Rows are points. Each copy is the shape, with its points in the same order, turned, moved and blurred by noise. Some copies are also mirrored. Which?

Shape (5 x 2):
[[ -8  -6]
 [ 15  22]
 [-29 -41]
 [-20   4]
 [ -2  21]]
Copy 1 (5 x 2):
[[-18   7]
 [ 23   6]
 [-60   8]
 [-17  27]
 [ 11  17]]
Copy 1 is: only turned
Copy 2 (5 x 2):
[[  0   2]
 [-12  37]
 [  7 -39]
 [ 15   7]
 [  3  29]]
Copy 2 is: mirrored
Copy 3 (5 x 2):
[[ -6   3]
 [ 35  16]
 [-45  -4]
 [-10  24]
 [ 17  27]]
Copy 3 is: only turned

Shape (9 x 3):
[[  9   7  -7]
 [  6 -53 -16]
 [  1  23   6]
 [ -8  10   2]
 [ 16  20   2]
 [ 23   9 -11]
 [ 10 -22  17]
 [  7  23 -11]
 [ 51  -3  24]]
Copy 1 (9 x 3):
[[ -3  10  10]
 [-55  -1 -13]
 [ 13   0  16]
 [  6  -7   5]
 [  9   9  26]
 [ -6  23  19]
 [-31 -13  20]
 [ 15  15  12]
 [-27  11  60]]
Copy 1 is: mirrored
Copy 2 (9 x 3):
[[  5  12  12]
 [ 42 -28 -20]
 [-11  19  13]
 [ -6   8   6]
 [  3  29   9]
 [ 19  26  11]
 [ 11  10 -23]
 [  0  20  23]
 [ 17  44 -26]]
Copy 2 is: mirrored
Copy 3 (9 x 3):
[[  4  13  -2]
 [ 32 -38  13]
 [-17  22  -2]
 [-11  12   9]
 [ -7  21 -14]
 [ 11  16 -14]
 [ -5 -23  -8]
 [  1  29   0]
 [ -4  -9 -51]]
Copy 3 is: mirrored

Shape (7 x 4):
[[  8 -27  20 -15]
 [ 31   9  28 -18]
 [-16   2  -8 -15]
 [ 18  30  13  18]
 [ 14  24 -19  18]
 [-27  52  31  14]
 [ 24   9 -44  12]]
Copy 1 (7 x 4):
[[ 27 -17   7 -10]
 [  7 -28  19 -32]
 [-11 -10  -7   6]
 [-22  10  20 -37]
 [-29  14 -11 -36]
 [-37  25  43  -7]
 [-24   1 -43 -37]]
Copy 1 is: only turned
Copy 2 (7 x 4):
[[ 11 -17   5  20]
 [ 18   9  33  14]
 [ -4 -13 -13 -18]
 [ -9  41  17   7]
 [-43  22   4  -4]
 [ 17  51 -13 -29]
 [-60   4  13   0]]
Copy 2 is: mirrored
Copy 3 (7 x 4):
[[ 30 -12 -21   0]
 [ 25  17 -20 -31]
 [-16 -13 -22  -1]
 [ -4  22  18 -23]
 [-21  -6  21 -30]
 [-30  49   2   6]
 [-21 -36  19 -42]]
Copy 3 is: mirrored
Copy 4 (7 x 4):
[[ -4 -11  31  -8]
 [ 19  22  29 -12]
 [-14   4   0  22]
 [ 31  17 -14  -3]
 [  8  21 -26 -10]
 [ 55   2 -11  39]
 [-19  37 -32 -10]]
Copy 4 is: only turned

Shape (12 x 6):
[[-48 -14  34   1  21 -37]
 [-31 -47 -22  44 -27  19]
 [-45  31 -15 -20  -4  -6]
 [ 31 -24   2  22 -31 -50]
 [ 21   9  10  19   2  25]
 [-23 -46 -15 -14 -12  -6]
 [-30 -24 -34  -4   3  18]
 [-27  28  28   2  11  25]
 [  6  25  -9 -19  -4 -49]
 [-44  30  -2  33  -2  15]
 [ 32 -16 -26  10 -24 -53]
 [-14 -10  -1  32  20   7]]
Copy 1 (12 x 6):
[[  7 -30  29  26  19 -47]
 [ 23 -20 -49 -51  -4 -17]
 [-11 -31  47 -24  24  11]
 [ 46  32 -24  11   6  -4]
 [-22   1 -20   0 -22  24]
 [ 30  -6   7 -39  -6 -32]
 [ 16 -38   9 -49 -14   5]
 [-47 -25  11   1   6   2]
 [ 31   6  38  24  14  23]
 [-28 -34 -10 -13  34  13]
 [ 60  31  -5  -1  -1  18]
 [  5 -33 -18   6  -6  -7]]
Copy 1 is: only turned
Copy 2 (12 x 6):
[[-46 -18  37  28  -9   9]
 [-13  36  12 -45 -24 -20]
 [  8 -39  16   6 -54  25]
 [ -6 -13 -38  13  21 -35]
 [ 16  23 -25   4   0  34]
 [ 10   6  26   2 -25 -33]
 [ 22   9  33 -22 -28   3]
 [ -7   5   5  22 -34  52]
 [ 13 -59 -17  29  -9   2]
 [-22 -10  -1 -23 -35  49]
 [ 16 -29 -30   4  19 -38]
 [-10   9  10 -15   1  24]]
Copy 2 is: mirrored
